Each row of a before or after table is a point. The points were changed in one or more steps. Then noise was added and the rows were shuffled. The steps act on how far a point lies along the listed directions, d1 being the first. Write out the steps. A step turns or swaps two directions, mirrors them in a line or flattens them onto one, adds a multiple of one to another, or multiplies one. Angles are multiples of 10 degrees, from the lower direction toward the higher: turns from -170 to 170, lines from 10 to 170 but not 90. Use the fewest steps. Two steps may share a direction if one is a turn and the other turns, adds or multiplies; they go together, in the order done. Otherwise the lowest direction goes first.

Directions:
(1): [-33  36 -13]
(2): [-31 -15  37]
(3): [-22 -32 -32]
Before:
[[  8  -4  11]
 [  2 -14  12]
 [ 71   5 -59]
 [  5 -36  25]
 [-14  17 -12]
 [ -2 -28  20]
 [ -6 -17  30]
 [-14 -67   9]
 [-60  61  -3]
 [ 32 -19  10]
 [  7  -7  11]]
After:
[[ 22  22 -22]
 [ 14   6  -2]
 [-42  69 -45]
 [-37 -29  71]
 [-20  -6  16]
 [ 37 -10 -22]
 [ 28 -14 -15]
 [ 33 -14  -1]
 [ 16  -5  -8]
 [ 14   2  -4]
 [ 30 -41 -47]]
Steps: turn d1 and d2 by 90 degrees

Directions:
(1): [-28  19 -23 -37  14 -40 -26 -35]
(2): [-13  -9  55 -26 -21  18  17 -43]
(3): [-26  17 -20 -39  -8  56 -11  25]
(4): [ 36  44  12 -25  38  -1  36   5]
Before, 13 rows:
[[ 35  -7  68 -10 -18  46  64   5]
 [ 19 -17  -3  50  -1  -7  14  27]
 [ 28 -15   1  30  -3   8  26   9]
 [ 39  34 -28   4  41 -19  -7   7]
 [ 18  12 -17  14   7   4  20  49]
 [ 12  13  25 -24  -8  31  22  -7]
 [ 41  -6  74  16 -36  38  43   5]
 [ 42  39 -32  -2  70 -52  28 -19]
 [ 15  55 -11 -11  22  35   5  17]
 [  9  -9 -59  22  13 -15 -22  19]
 [-26  23  32 -33  -6  10  -2 -35]
 [-41 -19  17  -7 -39  10 -13 -39]
 [ -8 -14  23   5 -22  31  -4  -9]]
After:
[[-48 -23 -24  16 -34  -8 -37 -13]
 [-44   2  14 -18 -22   0 -28 -34]
 [ 35  42  12 -22  38 -11  10 -24]
 [ 33  18 -42  -2  38 -15   7  21]
 [ 33 -15  12  34  -6  16  31  11]
 [  6  47  21 -20  11  44  11  -3]
 [ 12 -48  73  15 -55  59  47   3]
 [ 32  38  17 -33  57 -43  38 -63]
 [ 36  -6   6  45   8   0  28  34]
 [ 28  20  14   1   5  16  42  35]
 [ -7 -12  28 -12 -29  38   6 -12]
 [ 29 -42  66  49 -65  50  26  13]
 [ -8 -18   7  23 -24  26 -15   8]]
Steps: multiply d1 by 1.3; turn d2 and d4 by -50 degrees

Directions:
(1): [-30  15  35 -22   2   7  11 -58  22 -33 -38]
(2): [-59 -22  -7   0  24  10  -4  20  57  29  11]
(3): [-45  -2  -9  35   6  34 -33 -18 -56  11 -12]
(4): [-37   0   7  15  14 -23  41  24 -23 -55  34]
(5): [-18  11  -6  -4 -43   8  67  -7 -14  46  -4]
(6): [-29  24  -5 -17 -40 -36 -28  44  -3  -7 -44]
Before (13 x 11):
[[ 15  -6 -24   4  -1  -1 -14   2 -46  33   5]
 [ -5  -7   7  -6  -1 -10 -34  -6  24  18 -25]
 [ 39  -9 -13 -24  12   3 -38  -3  33  32 -15]
 [ 24  14  40 -22  -8  -6  -4 -25  34 -16 -40]
 [-12 -22 -32  17   8  -7  20  40  16  29  26]
 [-17 -21  14 -11  22 -21  -8   6  66 -26  22]
 [-28   6   7 -11  -6  -2 -11   4   8   6 -38]
 [  1   3  -8 -13  -7 -19 -35  26  -2  -8  -3]
 [-37  -2   1   2  13 -12 -34  16  21 -14 -22]
 [ 20 -21  24 -18   5  10  23 -29  59   3  16]
 [ 14   8  -9  24 -36  14  20   4 -39  31   6]
 [-15   7   2  25   5  11  17 -11 -21   3  11]
 [ 62 -23  -4   3  19   1  23  15  39   7  52]]
After (13 x 11):
[[ 11  -5 -25  -2   0   9 -30  -7 -31  51  -6]
 [-35   9   9  30  12   8  31 -10 -26 -13  14]
 [ -2  -4 -16 -12  -4 -22 -36  44  15  10   8]
 [ 20 -11   0 -21  -7   0 -51  -5  49  54 -37]
 [ 91  -7 -25 -35  -8  26 -84 -22  46  90 -43]
 [ 96  -9  -5  13   1   2  17  -1 -19  -4  40]
 [  6 -18  12 -10  18 -38  11  25  44 -46  40]
 [ -8 -18 -25  12   6 -19  38  38  18   7  27]
 [ 63  -8  27 -19 -14  12  12 -51  30   0  -4]
 [-25   0   5 -25  -6  -4 -16   5  38  23 -40]
 [ 44  15  36 -27 -15  10 -29 -32  31  12 -55]
 [-34 -11  -4  -2  17 -24 -23  43  45  -5  -3]
 [ -4  12  -2  18 -34  23  19 -20 -32  33  -9]]
Steps: add 0.7 times d5 to d1; add 0.7 times d6 to d2; turn d2 and d3 by -30 degrees; multiply d4 by 2.5

Directions:
(1): [ 17  -7   4  12 -12  27 -21 -58 -36  -9  -3 -39  57  25]
(2): [ 11  25 -20  21  53  13  32 -22  25  31  55  22  22  14]
(3): [-54  11  12  15  24  12  34  17  -4 -71   2 -15   5  32]
(4): [  8  67 -33 -27 -19  -4   2  42   6  16  -3 -49  21  17]
Before:
[[  2   6 -11   9  33  -5  18  -7  33  24  34  42 -18   4]
 [ 16   9  -4 -25 -25 -27  -7  42  15  27 -14   5 -46 -24]
 [ 14  -1  -6 -30 -31 -17 -18  43 -10   5 -27   0 -24 -25]
 [-10  -8  -8   4  31  -2  25  30  28   8  23  35 -21 -14]
 [ 32  26 -32  -9  25   1   9  -3  27  44  28  15   8 -14]
 [ -1  40 -26   6   9 -19  12  29  43  38  30  36 -21 -21]
 [ 10   3   0 -14   8 -16 -14  29   6  30   5  -4 -24 -43]
 [-13  35 -31  -2  33   0  35  34  24  22  27  12 -15   6]
 [ 28   8   1   6  26   8   2 -24 -13  12  14 -15  31  13]
 [ -8  30 -19  -3  29   2  35  32  41  19  14  28 -26   7]
 [ 32  -6 -15   7 -18  18 -35 -89 -37  -1  -1 -48  69  31]]
After, 11 rows:
[[ 29  -9   6  -5  -1  -1 -31 -15 -13  33   3 -18   9 -33]
 [ 33   9 -22   4  21  19  -2 -45   3  29  26   1  37   1]
 [ 25  33 -38  -8  11   4   8   3  13  60  25  -2   6   0]
 [ 22   5 -14   4  23   0   4 -26  28  44  33  37  -6   1]
 [ 43  -9  -2 -12 -39  -7 -35 -15 -17  39 -18 -17  -4 -13]
 [ 38  27 -27   7 -10  -3 -18 -27  18  64  30  17  20 -17]
 [  3   5   9  11  41   9  20 -12  -9 -18  15  -6  17  19]
 [ 36  30 -27 -11   7   4   2   1  28  63  10  14   0   1]
 [-53  -7  11  27  26  17  23 -40 -21 -94   3 -25  27  53]
 [ 27  -7 -20  -5  12   1   0  11  23  50  21  28  -8 -26]
 [ 29 -16  -2 -25 -37  -4 -36   4 -30   8 -27 -14   6 -18]]
Steps: turn d1 and d3 by 70 degrees; turn d1 and d4 by -30 degrees

Directions:
(1): [ 44 -17 -23 -10  23  45   3 -43   2   2  35 -10  18  28 -70  42  14  41
   2  19 -14 -16  13  35]
(2): [ -9  35 -38 -23  -1 -10  54  25   5  32  41 -21  38  14 -11 -28  65 -31
  11  -5 -26  40  -6 -11]
(3): [ 25  20 -62  24 -35  11 -32  -7 -24  -5   2  38 -61 -35 -27 -29  41   5
  -3 -12  32  20  24  -4]
Before:
[[-34  23 -33  -2 -19 -22  35  25   6   9  22   3  16  -6   9 -52  30 -34
    1  -2  22  31  -1 -31]
 [-25 -14  26  19   8 -25  10   4   5 -17 -30   5   3 -18  15  11 -16 -14
   11   2  19   1 -25 -13]
 [ 50 -20 -55   3  -8  45 -39 -35 -13 -33   6  31 -38   7 -63  17   6  48
  -20   2   7 -21  24  43]
 [ -2  34 -49   2 -17  -3  18  10  -4   8  27   7 -16 -16  -7 -40  70 -30
   -9 -35  -6  45   1 -31]
 [ 40  -4 -49   9 -31  17 -15  -1 -22 -14   2  26 -26 -20 -62   1  23  18
  -12  -8   7 -15  10  10]
 [ 12  43 -86  19 -30   8   6  29 -32  28  28  28 -50  -8 -37 -37  84  -6
   17 -21  28  24  25  -9]
 [-16  35 -77 -10 -27   6  13  15 -10  21  24  22 -38 -15 -17 -42  67 -35
    9 -20   5  58  23 -13]
 [-13 -18   9 -15  33  12  38  -7  12  19  54 -17  62  32 -26  29  19   3
   21  -6 -31   4   2  31]
 [-18 -15  46 -25  18  -2  18   0  12  23 -12 -38  55  21  20  33 -32  16
    2  24 -22 -18 -23   2]
 [ 33   3 -50   4  12  30 -16 -22 -16  19  33  13  -5   0 -59   0  31  24
    3  15  12  26  12  10]
 [ 32 -46  23 -18  40  59  13 -48  14  -6  10 -45  35  38 -52  68 -28  50
  -18  28 -31 -11   3  26]
 [ -6 -45  68   3  38  24 -33 -45  24 -13 -12 -16   3  26   4  48 -74  23
   -3  10  18 -63 -22  21]
 [-46   6  51 -34  31 -12  47   9  17  20  -2 -32  69  46  18  22 -26 -12
    0  26 -12  14   2   8]]
After (13 x 24):
[[ 34 -16 -20  14  19  35 -40 -32 -13   2  10  17 -20  -3 -49  20  -7  41
    0  19  25   0  20  14]
 [  1  -1 -41  26 -28  14 -57 -12 -19 -16 -27  53 -95 -37  -9 -12  -2  -2
   -8 -14  37  15  35   0]
 [ 14   4 -29  26 -28  11 -43 -13 -16 -20  -7  34 -68 -44  -4 -20  21  -6
  -21 -31  25  12   9 -24]
 [ 23  -5 -33  51 -24  18 -64  -6 -32 -16 -30  53 -92 -23 -17  -1 -10  37
    5 -12  62 -28  35   4]
 [-32  44 -24 -27   3 -11  58  19   1  34  26 -18  40  27 -10 -22  49 -24
    6  16  -2  58  20   2]
 [ 33 -17 -12 -33  32  52  46 -33  16  20  38 -55  52  43 -65  46  20  31
   -5  30 -46  15   0  15]
 [ 33 -30   7   6 -14  19 -29  -7 -15 -27 -17  12 -18 -12 -41  32 -31  29
  -13   3   2 -48  -2  18]
 [-25 -14  49 -31  51  10  43 -15  41  25  38 -57  74  57   3  29 -11 -12
   13   2 -19 -27 -37   7]
 [ 31 -46   2  -7  19  38 -29 -37   2 -37  -7  10   1  28 -35  47 -47  54
  -24  15  -9 -49   7  52]
 [  3   2 -42   2   8  20  20  -6  -5  25  60   7  26   7 -50   2  56   3
   19 -15 -13  26  18  26]
 [-13  11 -39  20 -32 -12  -6  12  -7 -15  -5  31 -31 -34   0 -50   7 -16
   -6  -2  54  19  14 -28]
 [-27  -6  16  10  10 -27  28  15  10  -5 -12  -1  16  -7  11   2  -1 -27
   10   5  16  12 -32 -15]
 [-13  17 -12 -33  -1  -7  48  18   3  42  23 -36  56  12   0  -4  38  -4
    8  16 -26  21 -21  -7]]
Steps: turn d2 and d3 by 70 degrees
